Every row gives one point. Each copy is the shape, with its points in the same order, turned, moved and blurred by noise. Is it also mirrored, or only turned?
In the rows, zero is written as 128.

Shape (7 x 2):
[[ 94 104]
 [111 134]
 [159 175]
 [ 79  54]
 [129 146]
 [ 80 108]
 [ 91 133]]
Copy 1 (7 x 2):
[[ 88 154]
 [128 162]
 [183 162]
 [ 44 124]
 [150 161]
 [ 76 154]
 [107 167]]
Copy 1 is: only turned
Copy 2, 7 rows:
[[151 114]
 [132 145]
 [ 85 184]
 [167  65]
 [116 157]
 [165 119]
 [150 145]]
Copy 2 is: mirrored
Copy 3, 7 rows:
[[162 103]
 [125 104]
 [ 70 134]
 [211 101]
 [108 116]
 [160  86]
 [134  89]]
Copy 3 is: only turned

Shape:
[[108  95 183 135]
 [164 136 176  94]
 [101 150  93 159]
 [137 199 168 166]
 [189 171  90 155]
 [ 83 110 162 141]
 [176 105  99 102]
 [111 107 137 102]]
Copy 1, 8 rows:
[[ 50 106 105 168]
 [118 143  61 153]
 [119 109 157  92]
 [101 192 125  95]
 [182 159 148 120]
 [ 52 104 115 129]
 [168  96 108 159]
 [ 95  81  90 134]]
Copy 1 is: mirrored
Copy 2:
[[157  97  80 153]
 [164 113 154 134]
 [ 76 166  79 138]
 [149 211 120 131]
 [ 80 187 159 174]
 [140 116  56 140]
 [ 79 102 160 169]
 [121  93 101 124]]
Copy 2 is: mirrored

Shape, 12 rows:
[[154 176  96 125 102 123 116  99]
 [123 106 148 158 124 177 100 162]
 [ 64 118 140 125  50 169 181 172]
 [ 91 124 123  81 109 184 185 161]
 [ 92 177 114 104 133  63 163 161]
 [135 118  97 182 141 136  84  78]
 [103 164  54 120 118 116 139 145]
 [163  67 143 168 112 182 132  92]
 [ 91 125 105  68 100  90 140 151]
 [127 126 111 156 148 130 133  77]
 [148 151  76 137 129  86 149 144]
 [159  80  98 198 133 152  91  94]]
Copy 1, 12 rows:
[[136 158 150  89 105 127  92 110]
 [129  76 158 116 118 165 155 152]
 [ 97 140 214 117  84 183 191 208]
 [133 129 241 161 106 152 150 188]
 [170 183 155 114 150 122 105 225]
 [137 123  92 131 106 163 120  87]
 [184 176 159 139  81 151 112 166]
 [ 85  86 142 139  95 129 159  82]
 [128 151 169 123  91 127  78 221]
 [126 156 122 146 127 140 125 106]
 [187 159 133 113 107  95 116 155]
 [130 101  83 125  87 140 159  74]]
Copy 1 is: mirrored
Copy 2, 12 rows:
[[130 146  64 149 101 113 113  89]
 [107  82 135 178 126 182  89 110]
 [ 63 165 173 145 157 192 120  51]
 [ 73 138 122 136 205 166 121  73]
 [116 181 140 178 159  70 149 111]
 [ 95  75  90 147  59 113 102 124]
 [ 89 139 100 176 134  79 126  59]
 [ 97  65 101 116  92 203 134 122]
 [129 145 153 130 169  92 135  65]
 [ 85 104  90 131  94 114 127 137]
 [118 131  98 182 119  89 168  90]
 [ 97  42  96 150  54 149 127 114]]
Copy 2 is: mirrored

Shape, 16 rows:
[[ 99 106 111 125 150 144 173  72 113 167 198]
 [134  93 149  45 158 125 170 111 166 131 152]
 [ 96 116 137  81 149 159 126 116  55 149 160]
 [154 169 108 165  88 111 135 179 106 162 106]
 [148 133 118 160 106  68 114  97 156 107 101]
 [165 170  54  96  90 115 109 157 107 139  71]
 [149 132  81 126  85 130 118 186  87 131  97]
 [160 103 179  51 118  60 151  74 130 122 178]
 [178 119 198  85 152 114 182  93 151 138 173]
 [222 184  94 140 108 128  94 173  88 136  91]
 [ 90 198 105 118 175 149 148 129  66 165 137]
 [129 119 137 153 120 130 112 101 149  91 114]
 [157 151  88 129  86 149 161 102  98 104 103]
 [142  82 112 157 189  85 155  81 125 104 161]
 [130  95 182  78 159  97 205  94 102 131 133]
 [144 130 122  95 139 152 128 113  73 210  95]]
Copy 1 (16 x 11):
[[144  69 135 155  99 109 152  78 125 155 210]
 [154 117 118 131 187 104 158  88 166  94 183]
 [160 120 117 101 154  99 125  84 103 189 184]
 [148 159 124 138  78 166  97 141 133 159  91]
 [ 60 123 124 157 113 149 123 109 179 147  89]
 [119 233  77 150 107 148 100  99 143 162 100]
 [136 200 114 115  91 166  85 105 119 161 123]
 [147  78 121 150 181  95 131  35 191 118 112]
 [161  52  99 136 173  95 129  93 162  79 126]
 [122 190  78 156 114 149  30 128 108 147  80]
 [165 140 104 166 116 103 147 131  50 204 143]
 [ 52 125 135 112 127 127 128 122 141 134 116]
 [104 151  64 119  70 141 137  87 116 136 116]
 [ 86  72 141 181 159 168 128  76 114 127 168]
 [166  64 109 118 182 144 180  75 131 124 145]
 [174 137  64 131 138 134 111 123 133 202 161]]
Copy 1 is: mirrored
Copy 2, 16 rows:
[[114  82 118 114 141 204 164 138 116 214 150]
 [ 78 127 154 179 114 194 148 206 133 154 125]
 [157 128 119 118 171 204 126 148 100 141 137]
 [149 102 148  91  67  87  94 109 112 121 128]
 [ 82  90  79 138  87  89  96 144 129 152  82]
 [160 143 105  79  35 122  82 165 121 103 107]
 [161 113 119  82  82 107  95 159 109  88 146]
 [ 82  73 141 208 112 198 100 183  86 161  80]
 [ 97  83 178 211 117 182 145 154 140 164 108]
 [203 111 118 124  35  96  83 123 150  93 118]
 [180 175 134  96 129 165 139 102 104 180 120]
 [ 86 104  77 139 120 115 135 138 144 125 109]
 [143  91 110  84  80 138 156 149 134 114  79]
 [117  74  79 169 143 122 141 181 142 217 118]
 [103 101 179 161 161 171 135 192 121 176  82]
 [154 133 153  87 115 193  75 134 162 147 124]]
Copy 2 is: mirrored
Copy 3, 16 rows:
[[139 132 142 162 165 122 164 134  90  39 108]
 [132  56  99 152 172  58 132 159  99  76 149]
 [ 95  97 108 164 107 130 188 128  73 112 113]
 [ 99 154 109 135 105 109  90  65 169 141 126]
 [151 136 133  61 126  87  70 132 127 108 110]
 [ 87 103  61 107  68  91  74  62 163 112 116]
 [ 61 132  99 125  71  85 100  92 157 133 122]
 [192 110  98 124 127  32 147 177  83  88 153]
 [190  87 149 168 155  70 125 161  91  93 168]
 [107 111 110 136  33 103  40  66 145 144 147]
 [ 90 102 106 152 129 156 153  39  81 102 122]
 [118  95 154  79 128 112 104 149 136 103 117]
 [116  97 148 109  72  93 120  82 163  77 116]
 [115 135 177 114 157  79  91 147  56  56 119]
 [145  89 143 157 151  40 159 127  67 109 124]
 [127  85  92 179  92 107 122  89  97 127  66]]
Copy 3 is: mirrored
Copy 4, 16 rows:
[[ 63 180 133 110 101 120 155 114 157 144 172]
 [105 133 171 106 166  63  99 110 142 139 167]
 [ 84 174 158 172 100  95 128  85 129 136  97]
 [126  70 111 149 131 145 184 159  97  98  82]
 [165 100  71  72 125 123 115 132 114  99 119]
 [ 98  36  86 149 135  91 139 114 125  68  62]
 [119  83 114 156 134  97 175 119  89  66  65]
 [156 130 135 104 105  28  99 119 123 189 165]
 [161 119 179 113 127  89 111 124 150 176 190]
 [165  29  94 187 122 130 171 102 120  80  80]
 [ 75 142 123 182 120 159 138 132 183 145  73]
 [161 139 117  97 120 135 108 122 120  72 127]
 [120  88 131 105  82 105 153 124 156  65  94]
 [149 169  97  69 141 119 159  80 160 147 150]
 [132 150 185  84 130  83 124 108 149 188 118]
 [ 70  84 146 157 102 138 128  69 110 145  94]]
Copy 4 is: mirrored

Shape:
[[156 140 148  67 164 172 182 126 143 114 113 120]
 [170  92 124 106 170 145 129 128  81  79 129 138]
 [175 146 108 192 112  89 105 149 172 135 171 112]
 [181 130 125 171 174  89  97 193 145 190 145 112]
 [130  97 112  80 125 172 106 151 110  98 152  98]
 [158 173 104  43 167 119 147  96 146  89  89  97]
 [142  91 132 150 104  86  88 151 118 186 119 107]
 [145  78  84 182 150 103 124 156 196 168 122 117]
 [139 144  98 104 152 198 124  99  73  90  78 131]
 [118 114 101  88 142 120 122 168  98  83 108 171]
 [112  93 167 208 153  94  37 176 170 148 139 122]
 [111 113 118  89 165 140 123  81  92 121 158 161]
 [176 156 151  65 117 153 194 106 137  91  85 152]
 [115 160 102  77 144 182 129 140 104 120 129 159]
 [109 121 137 206 145  69 145 180 140 153 141  77]]
Copy 1:
[[ 55 109 137 114 118 115  74 155 152 111 140 127]
 [ 96 147 130 164 124  96 123 105 186 106 152  91]
 [148  81 149 117  67 121 212  96 121 143 146 149]
 [149  92 178 124  72 149 179  90 138  83 211 170]
 [115 164 103 132 125  62 107 115 125 119 152 134]
 [ 47  88  60 107 115 139  83 116 169 132 152 123]
 [181 156 140 120  76 159 150  77 134  99 143 170]
 [181 116 173  90  57 135 152 120 167 165 188 153]
 [ 45 181 118 121 143 127 101  91 145 142 152  73]
 [110 143 121 181 159 124 108  96 167 158 159 149]
 [207  95 203 122  80 112 144  21 119 128 166 151]
 [127 132 111 172 127 135  91 126 124 125 147  66]
 [ 26 118 124 132 113 142  90 148 165 136  87 137]
 [ 69 147 125 156 148 127  95 128 103 147 171 119]
 [195  84 174  76 136 148 183  97 148 109 153 161]]
Copy 1 is: only turned
Copy 2:
[[131 122  46 133 113 171  80 175 165 139 108 158]
 [109 147  51  93 122 166  80 137  61 129  97 166]
 [ 82 170 102 172  77  89 156 108  88 104 185 142]
 [ 47 166  78 186 113 157 128  85 106 125 194 152]
 [119 106  53 136 158 102  89 141  93  82  99 153]
 [137 193  82 102 139 143  88 204 163 106 109 213]
 [ 54 124 130 132 139 136 148  64 115  86 162 162]
 [ 93 172  85 162 100 151 179  98 123  64 165 105]
 [160 149 108 117 123 169  32 135  95 121  72 153]
 [124 169  81 137 177 138 130 124  80 134  60 154]
 [ 17 146 137 212 120 136 153 115  71  69 155 115]
 [ 85 147  83  74 120 128  80 133 120 126  71 120]
 [157 123  69 103  89 173 111 175 155 149  86 204]
 [135 140  82 139 139 121  67 128 135 140  74 146]
 [ 84 158 142 159 133 150 179 137  99 119 211 105]]
Copy 2 is: only turned
